Each row is a point. Before rounding, the points of a table are all equally far from one centre. They may lie mostly on one side of it. Write the centre, to within rounding.
(in the rows, 128 means zero)

Points (7 x 2)
[[126 194]
 [112 119]
 [120 120]
 [134 190]
 [144 134]
 [ 76 168]
 [ 80 177]]
Centre: [113 158]

Points (10 x 4)
[[147 129 165 173]
 [149 129 183 152]
 [119 154 157 185]
 [155 166 194 134]
 [151 146 191 155]
 [134 187 178 170]
 [124 163 181 176]
 [154 135 158 177]
 [112 139 159 177]
 [171 161 162 107]]
Centre: [134 160 149 138]

Points (12 x 6)
[[203  88 142 106 145 134]
 [121  80 166 119 172 185]
 [187 112 158 136 100 118]
 [110  85 219 113 135 114]
 [125  90 182  77 106 173]
 [169  85 170 151 179 149]
 [138 112 173 150  84 134]
 [138  49 171 125 126 100]
 [159 122 154  43 148 132]
 [145  50 126 122 141 140]
 [127  71 123 151 159 141]
 [175  95 137 161 130 122]]
Centre: [138 110 161 110 142 131]

Points (14 x 9)
[[ 71  71 130 132 146  81 129  86 178]
 [ 97  89 122 173 160  83 152  80 183]
 [156  78 172 121 162 106 118 108 140]
 [ 80  68 115 131 151  64 122 117 137]
 [126  92 137 145 157 107 108  39 161]
 [136  54 129 121 133  71 119  79 170]
 [108  90 107  84 131  76 100  90 166]
 [ 58  69 101 128 142 106 123 126 158]
 [114  67 146 135 146 114  97  53 141]
 [107  96 132 159 134  67 142  74 143]
 [ 82 104 138 114 142  69 138 130 155]
 [109  81 169 150 141 106 103  76 199]
 [113  82 137 194 111 114 130 104 183]
 [ 96  94 146 134 130  57  99  96 186]]
Centre: [121  98 118 142 149 112 109 111 162]

Points (19 x 12)
[[ 81 130 151 134  84 136 143  54 113  76 146 104]
 [123 174 101 131 132 186 148 109  68  79 132  84]
 [100  96 167  74 140  96 105 145  63 116 165 105]
 [144 107 162  87 166  97  71 151 119  87 152 115]
 [106 163  96 112 129 117 133 102  68 123 104  73]
 [157 128 100 133 117 121 121 122 132 105 211 116]
 [159 140 121  79 193 177 133 118  70  93 183 144]
 [103 108 112  70 170 156 153  80 112  75 134 125]
 [143 139 130 147 118 121 144 123  56  96 162  61]
 [142 148 111  65 110 121 137 118  87  50 138  97]
 [176 173 120  96 142 167 142 129 127  47 154 102]
 [118 168 150  89  88 105 117 141 109  57 156  66]
 [162 158 129 102 129 128 162 102  99  38 123 103]
 [114 141 199  43 174 109 108 143  89  74 160 104]
 [119 182 114  69 152 124 121 116  66  47 174  91]
 [154 173 132 103 141 158 169 134  97  44 165  82]
 [129 133  93 145 136 151  91 152  80  83 165 145]
 [152 158 164  46 122 111 157 133 134  74 168  87]
 [190 157 171 125 108 193 146  83 110 107 129 126]]
Centre: [118 163 160 108 141 138 122 109 107 112 155 123]
